Each row is a point. Each copy is the shape, with its points in the same order, turned, moved and blurred by noise. Say if it was mirrored as well.

Shape, 5 rows:
[[-3.5 -0.8]
 [-6.3 -3.3]
 [-0.4  1.2]
 [ 6.9 -0.7]
 [-3.5 -2.1]]
Copy 1:
[[-4.0  1.9]
 [-7.1  4.3]
 [-1.1 -0.2]
 [ 0.6 -8.0]
 [-5.6  1.5]]
Copy 1 is: only turned
Copy 2, 5 rows:
[[-1.5  2.6]
 [-2.0  4.9]
 [ 1.0 -1.9]
 [ 7.3 -4.4]
 [-0.3  3.5]]
Copy 2 is: mirrored

Shape (10 x 4):
[[ 3.7  3.6 -1.0 -2.1]
 [-2.8  2.1  3.5  0.5]
 [-4.1  0.5 -0.4  0.2]
 [ 9.2 -5.3  3.6  3.0]
 [ 3.3  0.8 -0.2 -4.4]
 [-4.4  2.5  0.3  9.8]
 [-3.9  3.8  2.6  0.0]
 [ 1.0  3.2  0.8 -1.8]
 [-4.1  4.2  1.0 -4.2]
 [-2.9  4.4  0.9  4.4]]
Copy 1, 10 rows:
[[  2.0   1.5   4.5  -6.1]
 [  3.1   3.2  -2.5  -0.5]
 [  3.3  -1.0  -1.3   0.1]
 [-10.3   4.9  -0.7  -5.8]
 [  0.1   3.9   5.7  -2.7]
 [  4.1  -1.7 -10.2  -6.1]
 [  4.2   1.8  -2.2  -2.3]
 [  2.8   2.9   2.7  -3.7]
 [  5.9   2.5   1.4   0.3]
 [  3.9   1.2  -5.0  -5.4]]
Copy 1 is: mirrored
Copy 2, 10 rows:
[[-5.3 -0.9  0.7  4.0]
 [ 2.3  3.6 -0.4  2.7]
 [-0.9  4.2 -2.0 -0.5]
 [ 0.5 -8.2  6.7 -0.9]
 [-3.8 -3.7 -2.1  2.6]
 [ 0.9  8.6  6.1 -2.5]
 [ 1.3  4.2 -2.0  3.8]
 [-2.0  0.8 -0.9  4.1]
 [-1.8  3.8 -5.2  4.7]
 [-0.7  7.5  2.7  0.4]]
Copy 2 is: only turned
Copy 3:
[[ 1.4 -2.7 -3.1 -3.2]
 [-2.5 -5.8  1.5  1.2]
 [-4.2 -2.4 -0.4  3.2]
 [ 8.5  1.8  5.5 -2.0]
 [-0.7 -1.1 -0.5 -4.6]
 [ 1.2 -6.3 -0.4 10.8]
 [-4.0 -6.5  0.3  1.9]
 [-0.4 -4.0 -1.3 -1.7]
 [-6.4 -5.5 -1.2 -1.6]
 [-0.7 -6.8 -1.3  5.5]]
Copy 3 is: mirrored

Shape:
[[ -4.9   2.2  -0.2   0.6  -2.3  -3.2]
 [ -2.3   1.6   4.0  -5.8   4.1   6.0]
 [  1.7  -1.3  -4.6  -0.1   0.2   1.7]
 [  4.7  -3.6   0.0   3.5  -3.3  -3.7]
 [  0.2  -6.5   3.1  -0.4  -4.4   1.9]
 [ -4.5 -12.8  -6.1   1.4  -0.3  -1.0]
 [ -4.0  -0.8   0.4   0.5  -4.0   3.5]
 [ -1.6  -6.9   4.2  -3.6  -0.4  -5.7]
 [  1.4  -4.1  -2.4   0.6  -6.0  -5.9]
 [  3.6   3.1   5.7   2.1   1.7  -0.9]
 [ -1.6   1.0   1.6  -3.4   1.6   4.9]]
Copy 1 (11 x 6):
[[-0.6  3.1  1.9  2.1 -1.3  4.8]
 [-0.2  7.4  0.5  3.1  3.1 -8.2]
 [ 3.7 -1.1 -2.0 -2.0  1.3 -2.2]
 [-2.5 -6.2 -3.6 -1.6 -0.7  2.2]
 [-1.5 -5.1 -0.7  3.4  4.7 -0.3]
 [ 8.2 -7.8 -3.8  8.9  3.4  3.4]
 [ 1.0  0.9  3.9  1.0  4.1  1.4]
 [-4.1 -1.5 -4.0  9.1  1.2  1.8]
 [-1.1 -4.9 -4.6  0.7  1.0  7.7]
 [-5.4  0.1  0.5 -0.8 -3.4 -3.5]
 [-0.2  3.7  0.0  0.9  3.6 -5.1]]
Copy 1 is: only turned
Copy 2 (11 x 6):
[[ -5.5  -2.4   1.9  -1.6   2.1  -1.7]
 [  0.0   3.5   4.3  -3.9  -7.8   1.2]
 [  0.1  -1.0  -4.5   0.2  -1.9   1.1]
 [ -5.3   1.3  -4.6   5.7   2.2   3.0]
 [ -5.8   3.8  -1.3   5.8  -4.2  -2.0]
 [ -8.6  -4.7  -9.6   2.9  -7.1  -3.2]
 [ -2.6   1.2   0.0   0.4  -1.6  -5.2]
 [-11.0  -1.8   1.4   4.9  -4.8   3.0]
 [ -6.0  -3.4  -3.2   7.3   2.4   0.7]
 [ -3.6   6.0   1.3  -1.1   1.9   5.7]
 [ -0.1   3.1   1.7  -2.2  -5.7   0.0]]
Copy 2 is: only turned
Copy 3:
[[-3.0  5.6  0.1  0.5 -0.4 -1.2]
 [ 8.0  2.3 -6.7  4.0  0.1 -3.2]
 [-1.3 -3.7 -0.2  4.6 -0.2 -0.2]
 [-1.3 -2.5  5.0 -1.5 -3.4  3.7]
 [ 1.4 -1.4 -1.7 -0.5 -8.2  1.2]
 [-8.2 -5.0 -7.2  0.0 -5.3  6.1]
 [-0.6  1.9 -2.3  1.4 -5.3 -4.2]
 [ 1.2  3.4 -2.6 -1.3 -3.8  7.6]
 [-4.7  0.8  4.3  1.5 -5.0  4.7]
 [ 5.7  0.7  3.9 -2.8  1.4 -1.2]
 [ 4.1  0.4 -3.9  3.5 -0.7 -3.5]]
Copy 3 is: mirrored
Copy 4, 11 rows:
[[ -4.7   2.6   2.8  -2.7   0.6   4.2]
 [ -3.6   0.2   1.1   0.2  10.4  -3.4]
 [  0.5  -2.5   0.3   3.2  -0.2   0.5]
 [  4.6   1.8  -3.5  -1.4  -5.1  -0.4]
 [  0.3  -1.6  -3.5  -4.7  -1.4  -4.8]
 [  1.6 -13.6  -3.9  -2.1  -3.3   2.7]
 [ -4.4  -2.3   1.8  -3.1  -0.5  -2.4]
 [  0.8  -1.5  -8.6  -5.3   3.3   1.4]
 [ -0.6  -0.7  -6.4  -1.5  -5.7   1.2]
 [  3.8   7.3   0.6  -2.3   3.6  -1.5]
 [ -3.6   0.2   2.0   1.1   6.6  -3.4]]
Copy 4 is: mirrored
